Every row gives one point. The window is the flat piece filled in between its corners: a triangle in 3 columns, a solid with four corners in 4, and so on. A path goes straight from each point to the next, and from the last back to the first. After which points does the path pass through the window?

Window (3 x 3)
[[  5.2 -33.1  -8.6]
 [-12.9  19.5  -5.8]
 [-11.4  10.9   8.0]]
Path:
(1): [-22.1 -11.0 -15.9]
(2): [-19.0 -15.2   2.1]
(3): [ 4.9 -6.2  5.4]
(4): [ 11.6 -29.1  -9.3]
(5): [-12.7 -30.7  -5.0]
(6): [-33.5  -1.7   9.2]
(7): [  3.3  -0.9 -11.6]
(8): [ 10.3 -26.7 -11.0]
(9): [ -6.6 -31.8 -15.3]
(10): [-10.7 -30.2  -2.6]
(11): [ 18.8 -26.8 -13.5]
(12): [ 2.5 37.1  5.9]
(13): [-24.6  14.6  -1.3]
(14): [-40.7  18.4  11.9]
(15): [ 9.7 20.2  3.5]
(16): [19.6 -2.9  4.9]
Through the window after points: 4, 6, 10, 16

Window (4 x 4)
[[-28.2 -15.2  -6.9  -4.0]
 [  6.7 -18.8   4.8  29.6]
 [ -6.7  15.3   5.3  -7.1]
 [ 28.2   1.4  -8.9  28.9]]
Path:
(1): [ 27.4 -17.2 -16.7   3.6]
(2): [17.9 19.9  2.8 48.1]
(3): [ -7.8  -4.7 -21.6  36.8]
(4): [ 13.3 -18.5  -1.6  17.3]
(5): [ 13.9 -11.3  13.6   1.3]
(6): [ -7.5   7.5 -12.2  32.0]
(7): [-6.7  4.9 -5.1 16.0]
(8): [28.4 -3.5  2.5 -5.4]
(9): [ 11.0 -22.1  -4.6   7.9]
(10): [-19.9  -6.1 -10.7  23.3]
(11): [-37.7  10.0 -21.4   5.5]
(12): [-14.4 -22.5   3.3  -5.4]
Through the window after points: 1, 5, 7, 11

Window (4 x 4)
[[ 30.3  -8.5 -12.4  19.6]
 [ 29.2  14.7  -1.3  11.1]
 [-15.1  -3.7  28.7  -3.5]
 [-17.5   3.2 -17.1 -16.8]]
Path:
(1): [ 17.0   9.9 -14.1  31.3]
(2): [ 28.7 -18.6  -4.4  -3.2]
(3): [ 12.5  -6.7 -24.6  -8.0]
(4): [  0.6  14.9 -11.3   9.1]
(5): [25.8 12.3  5.2 29.5]
(6): [ 37.2  -4.1 -11.4 -13.0]
(7): [ -4.5   9.8 -19.4 -33.1]
(8): [-16.8   5.6  17.1  25.4]
(9): [-14.3  23.9 -13.6  10.7]
(10): [ 13.3  -8.9  -5.8 -19.4]
(11): [  8.2 -21.6  -7.6 -24.4]
(12): [-30.5   9.6 -11.1  -4.0]
Through the window after points: 1, 9

Window (6 x 6)
[[ 23.3  17.7  -4.3 -15.3  29.7  -7.0]
 [  7.3  20.6 -16.8  11.0   3.4  21.6]
 [-14.1  -0.1  11.5 -21.1  -2.1   6.1]
 [ -6.7  -0.2   3.2  22.0   8.1  -5.9]
 [-19.6  22.6  10.5   9.3   9.6 -48.0]
 [ -9.1   1.0  25.5  24.4 -34.0  26.1]]
Path:
(1): [-11.4  -1.7 -11.9  16.7 -14.1 -40.0]
(2): [ 2.8 26.5 17.7 13.8 10.1 15.2]
(3): [-6.5 12.7 13.7 16.1  9.2 -1.2]
(4): [-5.2 -7.9 -5.7 20.3  4.9 -8.5]
(5): [ 10.5  -0.8   4.8  38.1 -18.9  -2.6]
(6): [-4.3 20.9  4.2  6.2 -0.4 18.2]
(7): [-12.5  11.3  46.2  25.2  13.6   5.3]
(8): [  7.9   8.1 -18.6  15.1 -41.0   8.4]
(9): [  9.0 -18.4 -15.3 -13.6  -9.8   5.5]
(10): [-1.1 31.1 -4.4 14.9  8.7 14.5]
(11): [-25.6  12.0  -1.4  21.4  26.1  17.7]
(12): [ 18.6  -4.0   4.8  11.0 -15.6 -23.9]
(13): [  3.5  -0.7   1.1   3.8 -12.2 -22.2]
(14): [-1.8 18.5 20.2  4.4  6.6 34.5]
(15): [-23.7   8.8  -3.8   1.7  37.6  22.6]
(16): [ 43.2   7.5   4.4 -16.3 -24.5   1.2]
Through the window after points: 3, 9, 11, 13

Window (6 x 6)
[[ -9.4  -3.3   1.3  43.2 -22.5  -4.5]
 [  0.7   3.6  -6.5  42.6   8.3 -27.2]
 [-15.0   5.6   7.4 -25.0  -9.7  -2.0]
 [-19.3 -25.8  -0.2 -22.7  22.1   5.9]
 [  2.4 -18.7  26.5  32.1  17.8 -13.8]
 [ -1.3   6.4  -5.1 -32.0  24.5  25.9]]
Path:
(1): [-23.6  -4.9   3.3 -15.4  18.7   8.9]
(2): [  2.2  -9.9   7.1 -16.7   9.1  11.9]
(3): [ 17.6 -38.2  -1.0  12.8  -8.5  -1.4]
(4): [-20.1  19.0   3.1  14.1  -1.1  -3.2]
(5): [-12.7  -4.3  17.1   9.0  18.2   4.4]
(6): [ 10.1 -12.5 -29.2 -37.0   5.5  13.4]
(7): [  9.1  -4.0  -2.6   1.7  -3.9 -12.3]
(8): [-28.9   9.0   7.5  16.2   7.5  -9.7]
(9): [-30.5  18.0  -2.9  19.5  26.4  -6.5]
(10): [  7.4 -10.3  -0.1  22.3   2.3  -5.8]
(11): [  2.9  -6.0  -0.2 -20.1  13.0  11.9]
(12): [-31.8  10.8   7.4 -21.5  29.5  -3.6]
(13): [-28.0   6.5  27.4  14.8  11.3  18.4]
(14): [ 21.1 -21.2 -17.1   7.4  23.8 -38.4]
(15): [ 19.1 -15.6   8.0  25.3 -32.3 -25.7]
(16): [-23.6   6.6  -6.4  19.0   3.0   8.9]
Through the window after points: 3, 5, 7

Window (8 x 8)
[[ 25.7 -16.2  21.6 -14.3  17.5  -6.2  22.0  11.3]
 [-11.2   8.6  -3.6  18.8 -12.4   0.7  14.1   2.8]
 [-27.1 -35.1  -8.4  18.7 -18.3 -22.3  -2.2   9.1]
 [ -3.5  27.6 -27.1 -31.3  -3.5   2.7   2.3  15.8]
 [ -7.4  27.9  14.3  -5.2  -0.4  16.9  -8.4  -6.9]
 [-17.0  17.5 -17.8   6.0   6.5  31.8 -10.8 -30.3]
 [ 44.1   4.2  21.4  -0.8  -2.3 -26.6   8.6  -0.9]
 [ 23.5   3.2  -2.4   2.0   7.3  37.0 -13.9  -3.3]]
Path:
(1): [-4.2  8.4  7.2  5.2 11.1  1.2 -8.1 -3.2]
(2): [  7.6  11.7   3.0  -3.8 -12.0  15.9   0.2  -0.9]
(3): [ -5.6 -13.9  -2.5 -25.3  -6.5  17.3   0.7 -32.2]
(4): [  8.3  29.9  -4.6  30.1  13.2   6.8 -13.0  12.8]
(5): [-25.1  -0.4 -15.5  32.7  15.2 -41.6  -1.0  -5.9]
(6): [ 18.7  -5.1  11.4  -2.3 -15.7  -0.4   7.2   5.3]
(7): [  9.8   2.1   8.3  -2.7 -21.2  18.7   7.6  -2.6]
(8): [15.6 11.4  9.2 -6.9 10.9 -4.5 -2.6  6.2]
(9): [  8.7  21.3  20.2  -0.2  32.3  29.7 -15.1  42.5]
(10): [ 17.8  11.5 -11.2 -12.4 -21.6 -13.1  16.3 -43.6]
(11): [ 32.2   0.2  -0.2 -10.9 -12.0  -2.7  17.3 -10.5]
(12): [  5.3  -0.8  32.8   4.7  25.3 -22.9  -0.4  38.0]
(13): [-27.8  -4.1  -9.7  28.4  28.1  23.8 -24.5 -18.4]
(14): [  5.6  29.4 -16.2 -20.9 -17.5  21.2   8.9 -19.6]
(15): [ 21.4  -3.6 -18.6 -12.3 -15.8  27.9   9.6 -35.3]
(16): [ -0.7  15.6   9.2   7.9  16.6  -2.3 -16.2  26.6]
Through the window after points: 1, 5, 13, 15

Window (9 x 9)
[[ 17.2   5.8  -3.9 -37.2  -2.0  -3.6  -5.2 -21.2   2.2]
 [-13.0  30.1  15.7   8.0  -0.2 -12.0  12.4 -21.9  11.1]
 [ -3.0  -7.2 -16.5  -2.2 -13.8   3.0  11.8  14.4   9.6]
 [ -3.6 -12.8 -32.9  21.1  17.3  48.0 -55.9  13.9   3.0]
 [-42.7 -34.0  -6.5 -15.8  11.0  26.9  24.7  20.5   5.5]
 [ 21.3  20.8  21.3  15.1  20.1   3.0  -9.4  10.2   1.6]
 [ -4.4 -15.4  21.2 -32.2  -8.1 -11.2   4.8   6.8  25.1]
 [ -5.7  23.1   6.3   9.7 -20.0  12.7 -13.0  18.0 -14.3]
 [-15.8  16.4  17.5  -0.5  19.6 -34.0   8.0   3.4  -0.3]]
Path:
(1): [ -1.7  37.6  17.5 -26.7  26.4  -5.3 -20.2  14.4   6.4]
(2): [-1.3 -7.8 11.2 11.9 -4.6 -6.0 13.8 -3.8  8.5]
(3): [-15.2  -6.5   5.7  10.4 -28.7  -0.1 -14.3 -13.7 -11.5]
(4): [-1.3 16.7 -0.7 -3.1  1.8 14.4 -7.9 19.3 -2.1]
(5): [-41.2  30.3 -29.6  -3.7  25.1  19.7   5.7  37.3 -13.8]
(6): [-10.6  -5.9  13.3   0.9   7.5  -6.4   6.4  -0.1   4.0]
(7): [ 11.0   4.5  22.5  14.1  17.0  -2.5 -15.6  -0.9 -10.4]
(8): [ 3.0 21.7  5.4  0.8 12.7 -0.1  2.1 15.2 14.1]
(9): [ -6.6   4.2 -11.7  -8.1  -2.0  16.8  -2.4  17.2   8.9]
(10): [-13.4 -44.1  14.9   9.0  24.0  13.4 -49.6 -11.7   4.9]
(11): [ 18.1 -47.0  12.1  -0.3  16.1 -19.9 -32.9   6.7  -7.9]
(12): [-8.9 21.1 -1.2 -2.7 -2.5 22.0 -0.8 14.7  4.5]
Through the window after points: 1, 3, 7, 9

Window (9 x 9)
[[ 21.2 -22.9  -8.1  25.6   6.3   7.1   3.2 -28.8  -4.0]
 [ -5.3  15.2 -17.7  26.3 -11.8  -7.5   3.0   5.7 -14.6]
 [ -8.3 -18.4  -4.0  -1.4 -12.8 -40.4 -37.6   6.5   6.3]
 [ 28.2 -21.9 -19.8  42.2  21.9  -2.9  -8.5  27.4  -6.4]
 [-12.8  -6.8  11.7  36.8 -12.9   6.8   5.3   9.4  20.0]
 [  1.2  30.0 -13.5  -3.2  -6.8  -3.6 -10.3  20.3  20.2]
 [ -6.4  10.2 -41.7  -9.1  28.3   0.5 -36.1   4.3  27.3]
 [ -4.3   4.9   6.4 -10.7  -5.2  11.6   6.0 -10.3 -24.6]
 [-10.1  29.5  14.8  45.7 -11.2  10.1 -10.0   4.8  17.4]]
Path:
(1): [ -6.9   0.4  -9.2   8.4  20.4 -15.4  32.7   7.7  12.1]
(2): [ -7.0  20.7   7.9  26.9  21.4 -14.6   7.7  -5.5  17.9]
(3): [ -4.1 -22.5 -23.5   3.5 -20.6  22.6 -25.7  15.8   4.6]
(4): [ 13.8 -12.0  -5.4  10.0 -28.7  -6.3 -27.8  17.7   2.4]
(5): [-23.1   3.2 -17.2  -0.6  26.9 -34.6 -22.1  -4.0  16.4]
(6): [ -2.5   8.1  -9.1  25.4   9.2 -19.1  -5.0  15.1  13.7]
(7): [ -2.6   7.7  -7.1  -0.4 -35.0  26.8 -30.2  -4.2  15.5]
(8): [ 26.3 -11.3 -19.1   7.8 -13.4   9.8 -10.6  10.9   5.9]
(9): [ -3.7  -2.9   2.8  22.4   6.4 -14.4  -5.8   7.5  -9.0]
(10): [-28.3   7.8   2.5  39.2  23.3 -12.6  -9.5 -11.0  20.3]
(11): [  4.4  11.1  -7.0  -0.8 -21.6   1.6 -11.0   6.3  -0.3]
(12): [ 14.2  -4.9  -8.6  28.1  -5.4  13.3 -46.5   8.6   6.3]
Through the window after points: 2, 4

Window (11 x 11)
[[-55.8  -8.1 -24.4 -21.3 -34.2  31.5   5.1 -17.9 -45.9   0.4  19.8]
 [  8.9   8.7  -9.6  24.1 -15.2  28.3 -24.2   1.4  39.1 -13.2  -1.2]
 [ -4.2 -13.0   0.2   4.2  28.3   0.6 -20.8   2.6 -11.0   2.3   3.9]
 [  6.2   2.7  26.6  -7.5  15.5  19.0 -15.8 -14.2  -2.8  36.1 -22.0]
 [-14.8   0.6  14.0  18.3 -19.2  -1.8 -17.0   5.9  15.6   9.5  32.9]
 [-12.6  -2.1  26.3  -4.4  21.4  16.1  -3.0 -22.9  -4.6  -8.6 -22.8]
 [  8.1 -16.8  -8.1  42.4  27.7  -6.4  10.5 -11.3 -25.2   0.6   7.9]
 [ 35.2 -10.7  -4.5  -4.8   6.0 -10.1  37.9   4.9  39.3  12.2   7.2]
 [ -0.7  20.3   9.2 -21.9  -9.3   4.5 -15.4 -20.6 -10.8   8.0 -12.0]
 [ -3.0  26.5   5.7   2.8  14.5  -6.2   4.5  10.2  17.6  32.7  -2.7]
 [-16.9   6.8  21.9  -7.6  -9.0   2.8 -10.6  14.5 -24.3  21.0 -18.8]]
Path:
(1): [  6.7  -3.4  10.6   1.5   7.3  34.0 -11.4   1.5  -8.9 -21.8  32.9]
(2): [ 13.3  18.1  33.7 -26.8   4.6  38.3  -8.3  -1.4   0.3  -3.2  18.5]
(3): [ -5.8  -9.6   2.5  13.2  12.0  -6.5  -6.8  -9.9  -2.7  36.1 -26.1]
(4): [ -6.9  -7.6   6.2   8.4   0.0  -6.5 -18.9 -17.3  27.3  10.0  -1.2]
(5): [  8.0  17.0   0.0 -14.5 -11.1  35.6  11.5  26.2  -6.8   0.3   7.0]
(6): [  0.4  19.1   9.6 -24.0   0.5  38.6  -8.9  27.3  -9.8  13.1   7.8]
(7): [-18.8  -4.5   3.1   3.6 -14.0   1.4  -8.5 -14.4   5.3   7.8   2.2]
(8): [ -6.3  -0.5 -10.6   0.8 -10.5 -23.7  13.1  -0.3  12.7  38.3 -16.1]
Through the window after points: 2
